Each row of a before or after table is a point. The points were changed in one or more steps. Then noise was added and the rows were shuffled. The steps act on how far a point lies along the listed directions, d1 being the first. What was done? A step turns or swaps two directions, mirrors them in a line or flattens them onto one, adds a multiple of one to another, or multiplies one. Angles are multiples of 10 degrees, from the lower direction toward the higher: turns from -170 to 170, lines from 10 to 170 but not 90. Use the fewest steps. Two steps may share a direction if one is a turn and the other turns, adds or multiplies; they go together, in the order done. Otherwise the lowest direction goes first.
(in the rows, 100 means zero)

Directions:
(1): 153 81 142
(2): 55 66 142
Before (11 x 3):
104 97 109

79 92 104

108 116 107

53 91 114

129 114 95

99 110 95

88 111 90

60 112 75

99 115 82

118 119 88

113 111 99
After (11 x 3):
70 66 140

117 113 94

85 98 103

126 81 138

121 128 75

142 150 42

120 105 107

35 37 195

110 128 90

145 124 80

151 146 53
Steps: multiply d1 by -1; multiply d2 by 3

Directions:
(1): 120 102 31 138
(2): 87 33 117 141
(3): 173 105 131 118
(4): 128 54 75 44
Before:
143 131 114 88

82 75 105 166

116 70 25 105

64 16 85 96

112 79 106 56

77 125 14 101

58 127 82 155

124 119 136 140
After (8 x 4):
157 29 15 66

98 12 97 106

48 138 100 109

112 94 97 151

67 72 81 139

199 63 50 102

108 97 114 70

99 145 95 74
Steps: add 1 times d1 to d4; mirror d2 and d3 in the line at 160 degrees

Directions:
(1): 136 98 86 121 104 48 17 112
(2): 134 124 101 124 180 144 93 70
(3): 117 142 112 164 93 48 152 100
(4): 76 82 123 93 99 66 91 5
(5): 116 178 135 38 93 89 89 99
Before (11 x 8):
38 38 105 80 52 89 131 51

65 31 86 96 65 75 97 78

117 141 95 108 121 87 97 97

87 63 91 78 119 152 124 108

116 128 105 123 139 110 113 75

117 137 106 85 123 102 112 91

68 44 102 62 94 109 100 61

118 116 86 84 136 123 107 84

81 72 89 88 131 120 95 60

115 96 116 96 111 115 111 67

99 114 101 71 124 142 83 82
After:
124 179 132 83 118 94 112 78

76 3 66 140 111 101 99 67

107 148 102 80 102 82 89 105

122 157 104 57 115 101 108 93

77 44 99 91 115 106 116 54

109 151 112 70 95 80 116 102

120 125 127 85 100 101 117 69

104 108 108 89 129 135 142 105

51 15 87 161 89 87 160 34

98 145 115 50 99 116 87 87

97 113 105 75 140 111 99 62
Steps: add -1 times d1 to d3; multiply d2 by 1.6; turn d2 and d5 by 60 degrees

Directions:
(1): 53 76 83 153 114 84 59 57 30
(2): 150 38 86 125 144 48 133 69 130
Before, 9 rows:
105 92 105 109 105 119 102 85 86

103 78 104 105 99 87 123 103 104

98 80 73 121 105 90 102 73 96

109 72 98 120 113 89 95 84 97

133 118 104 42 108 96 126 128 151

88 75 96 103 119 83 83 88 99

32 166 118 102 44 175 49 121 38

104 93 103 108 102 83 111 106 119

83 95 97 95 99 112 93 94 84
After (9 x 9):
102 92 109 93 87 97 123 115 108

112 86 110 108 108 118 108 89 96

121 83 78 102 101 96 122 88 127

100 111 107 99 90 97 110 121 116

47 74 87 179 104 102 49 45 6

94 82 93 103 111 102 99 85 90

128 79 106 100 106 96 109 98 125

79 153 109 48 82 128 87 130 99

107 74 102 88 122 82 98 96 123
Steps: turn d1 and d2 by 70 degrees

Directions:
(1): 85 125 115 164 83 152 35 70 36 124 84
(2): 80 106 117 102 58 81 106 35 133 45 17
(3): 111 93 68 93 113 145 28 127 137 15 118
(4): 132 84 12 97 132 46 60 86 77 125 51
(5): 53 85 151 109 182 90 87 152 99 97 42
Before, 12 rows:
106 108 130 103 73 155 131 88 76 159 124

73 102 153 89 127 77 153 121 101 130 93

75 94 118 104 105 89 92 77 97 94 36

95 122 106 126 77 157 42 116 84 76 173

93 101 82 98 128 58 85 95 101 92 92

85 109 94 76 92 130 79 143 137 76 137

92 88 109 111 134 45 120 92 103 129 57

114 103 120 122 46 100 110 37 91 122 61

105 77 90 75 134 84 72 161 142 84 108

108 95 68 122 117 94 70 77 77 119 103

72 101 110 70 97 80 86 127 159 32 77

101 102 114 100 102 79 133 118 75 160 107
After, 12 rows:
29 119 178 117 96 94 90 106 112 73 32

70 100 131 91 133 72 113 117 120 79 103

65 75 120 87 158 96 69 132 127 55 38

107 97 95 98 127 118 80 157 92 115 137

116 85 71 82 113 68 125 90 120 105 123

152 97 32 95 81 149 69 85 73 146 134

68 129 119 112 59 97 110 78 80 150 81

124 120 48 118 45 46 106 35 49 166 105

68 77 144 103 183 102 82 168 140 62 91

54 97 155 123 190 137 49 172 83 93 84

165 86 33 86 53 118 56 68 131 62 124

47 94 196 110 125 82 127 139 109 133 61
Steps: turn d1 and d4 by 100 degrees; mirror d2 and d3 in the line at 20 degrees; multiply d5 by 2.5

Directions:
(1): 132 79 187 43 89 134 125 70 177 83 68 86 77 93
(2): 126 147 118 140 126 117 85 162 119 75 62 68 159 21
(3): 73 62 85 59 158 86 90 93 56 21 28 137 85 80
(4): 86 71 60 11 121 96 87 139 118 173 74 71 156 110
(5): 179 98 124 77 29 99 71 143 40 84 73 128 123 145
Before:
90 122 65 114 134 77 95 118 92 122 117 103 139 83

195 148 178 119 17 144 86 139 138 98 100 93 108 118

67 77 87 79 141 80 110 76 86 73 98 116 97 115

115 85 111 70 74 110 88 117 75 146 87 119 122 149

109 86 96 152 94 80 97 70 57 71 113 133 49 129

48 73 113 84 152 119 127 56 121 53 81 115 77 68

147 165 133 129 67 114 93 158 130 70 86 77 142 63

122 114 113 145 52 108 123 75 105 101 146 104 66 122

101 106 105 128 78 111 102 72 62 65 132 129 73 122
After, 9 rows:
118 125 136 125 90 133 101 117 123 77 91 89 128 55

85 87 107 71 124 113 93 115 99 143 71 101 124 107

94 113 72 118 106 71 105 92 93 129 147 116 115 114

103 94 89 149 138 83 88 107 71 42 66 114 86 71

84 100 102 116 117 116 94 96 66 36 82 121 100 77

106 127 104 119 129 96 106 128 99 91 92 90 146 79

94 113 115 103 39 94 128 57 123 98 160 123 42 157

85 69 94 84 121 97 110 76 73 42 69 128 65 104

104 70 145 51 68 121 112 46 133 79 95 135 21 158
Steps: flatten d1 and d5 onto the line at 10 degrees; turn d2 and d3 by -120 degrees; turn d3 and d4 by 30 degrees

Directions:
(1): 116 41 136 59 122 99 106 48 123 49 45 72 142 121 49 89 90 33
(2): 59 130 62 137 147 92 71 58 78 171 49 127 113 144 48 137 65 98
(3): 18 111 155 136 99 68 92 81 70 61 78 108 48 71 153 91 59 51
(4): 96 172 131 28 57 120 46 52 125 110 139 99 96 53 67 132 69 93
(5): 98 92 138 121 123 110 121 52 39 113 169 5 69 131 71 98 105 126
Before:
143 99 41 122 104 106 101 127 114 133 66 128 149 134 92 106 103 119

138 113 35 71 100 137 64 96 136 152 80 122 149 121 43 135 111 103

118 144 75 85 66 103 78 124 127 111 135 92 113 72 122 92 104 135

49 165 119 119 76 100 65 72 83 145 149 103 54 59 102 131 75 104

93 120 108 117 116 94 100 64 72 107 118 61 89 126 74 108 93 109

69 167 68 118 118 99 58 78 76 185 114 141 92 106 88 137 67 128

49 194 73 117 113 110 60 64 96 187 124 85 48 104 71 148 63 145

80 46 123 128 111 88 128 122 83 74 86 97 75 115 144 75 125 95

106 140 89 68 77 99 66 114 122 101 88 143 120 86 107 120 89 109

70 76 79 109 154 81 95 69 99 140 49 109 115 131 71 108 82 61

137 74 62 104 135 95 119 116 108 125 86 108 105 124 102 79 114 103

69 106 114 118 127 84 75 70 94 116 23 150 107 107 62 115 65 62

69 153 111 125 75 106 79 119 81 114 157 98 54 80 101 118 97 147

93 106 87 117 78 75 127 158 105 94 89 151 70 84 174 94 105 78
After:
175 50 106 38 90 111 115 113 140 65 108 91 152 97 92 73 126 82

92 79 145 90 116 84 120 59 80 80 96 71 82 123 92 96 83 33

90 71 115 82 98 96 85 109 145 48 45 131 122 98 73 98 98 61

97 103 90 102 118 86 85 66 116 101 62 74 139 119 70 92 79 79

133 99 80 86 127 97 104 90 109 130 108 94 96 122 84 94 103 103

154 83 51 89 108 147 99 97 103 142 130 59 131 142 41 113 136 131

138 91 93 68 84 109 120 132 114 116 167 73 93 87 128 80 140 126

111 91 122 90 114 98 98 74 81 87 110 66 117 130 78 103 96 107

151 82 143 97 81 118 125 128 86 78 167 69 74 75 107 78 136 139

58 93 128 105 96 97 88 96 93 92 88 117 67 94 124 102 101 86

157 93 83 91 100 121 103 85 98 125 110 63 145 134 61 104 101 123

117 120 79 91 77 93 102 139 132 88 86 133 109 89 127 100 117 111

109 58 119 77 78 94 102 115 142 55 77 117 116 64 113 85 104 49

153 65 86 33 82 113 117 130 196 50 72 94 125 90 98 80 121 84
Steps: turn d1 and d5 by 160 degrees; mirror d2 and d3 in the line at 110 degrees; multiply d4 by 0

Directions:
(1): 122 107 86 105 114 83 88 88 70 114 65 135 153 95 91 118 86 80 77 93 117
 135 5 78
(2): 96 113 149 109 101 64 83 60 107 130 100 130 95 107 52 121 140 100 119 68
 112 22 85 125
(3): 94 68 149 100 85 101 110 74 83 82 62 72 93 106 103 48 111 125 66 142 155
 112 79 157
(4): 166 93 112 135 114 109 85 97 113 78 69 42 50 85 92 96 106 43 115 61 125
 103 95 73
(5): 107 116 110 144 106 103 130 143 89 116 133 83 74 131 110 100 113 159 88
 124 129 67 60 37
Before, 12 rows:
128 93 80 72 121 101 63 89 93 83 44 119 127 82 94 129 108 53 104 79 82
 168 76 131

84 103 69 63 97 114 80 109 83 102 113 118 122 87 103 122 71 85 117 101
 93 144 110 92

147 130 64 121 124 108 95 123 124 109 123 93 51 81 80 134 93 68 133 35
 77 74 86 39

84 78 96 89 80 101 123 106 75 95 79 58 99 116 108 57 89 143 91 144 127
 129 108 132

91 93 75 99 101 129 108 130 118 83 117 55 68 104 124 69 85 105 124 83 80
 110 184 107

77 75 125 92 75 105 109 90 74 94 106 78 105 120 151 54 131 125 79 146
 121 96 139 152

112 109 75 96 94 99 127 115 63 109 88 111 136 110 119 82 84 102 54 128
 114 153 36 89

161 103 65 115 116 102 72 117 119 72 93 75 85 70 112 109 87 35 126 48 83
 109 107 85

40 68 99 84 74 123 140 123 107 83 114 80 96 121 146 49 105 158 69 159
 108 113 161 149

85 84 87 97 101 83 106 85 77 106 90 140 139 107 88 105 102 126 75 126 92
 104 78 119

143 101 72 132 121 121 95 126 131 89 107 71 69 94 119 129 92 28 146 37
 57 103 157 26

92 105 66 94 98 110 105 111 80 95 114 111 118 93 108 114 87 103 95 132
 97 105 99 62
After, 12 rows:
118 101 66 95 114 110 69 90 121 90 78 86 99 79 97 102 82 34 135 31 67
 122 157 116

109 108 65 106 103 116 100 122 94 90 122 89 92 87 108 121 85 85 110 113
 93 99 123 48

134 117 97 129 123 88 73 85 128 122 101 122 98 93 76 164 114 14 158 5 51
 59 133 49

113 129 89 109 114 89 91 102 129 122 130 119 56 88 61 135 108 86 140 36
 66 38 103 75

145 117 91 114 136 91 82 118 78 109 65 127 117 110 92 146 124 97 99 87
 110 126 15 63

99 67 107 84 79 110 96 79 72 82 80 74 120 103 154 58 117 77 84 129 116
 130 135 149

110 81 86 94 89 103 109 101 84 88 69 49 85 105 97 69 86 101 106 114 115
 131 122 117

90 62 65 77 89 124 106 108 121 55 72 65 101 85 141 65 77 63 86 105 90
 163 162 138

99 75 79 107 103 105 118 117 76 90 97 107 113 111 111 89 97 139 66 142
 100 122 87 92

150 124 88 122 121 70 63 102 117 106 103 114 96 80 79 135 113 50 129 29
 96 52 69 79

120 113 67 88 112 118 81 126 79 104 118 100 107 88 106 135 75 76 119 85
 103 143 82 45

139 121 81 125 104 114 137 147 91 106 119 66 72 115 117 83 102 109 82
 112 113 109 76 42
Steps: turn d1 and d5 by 70 degrees; add 0.7 times d2 to d3; turn d2 and d4 by -60 degrees
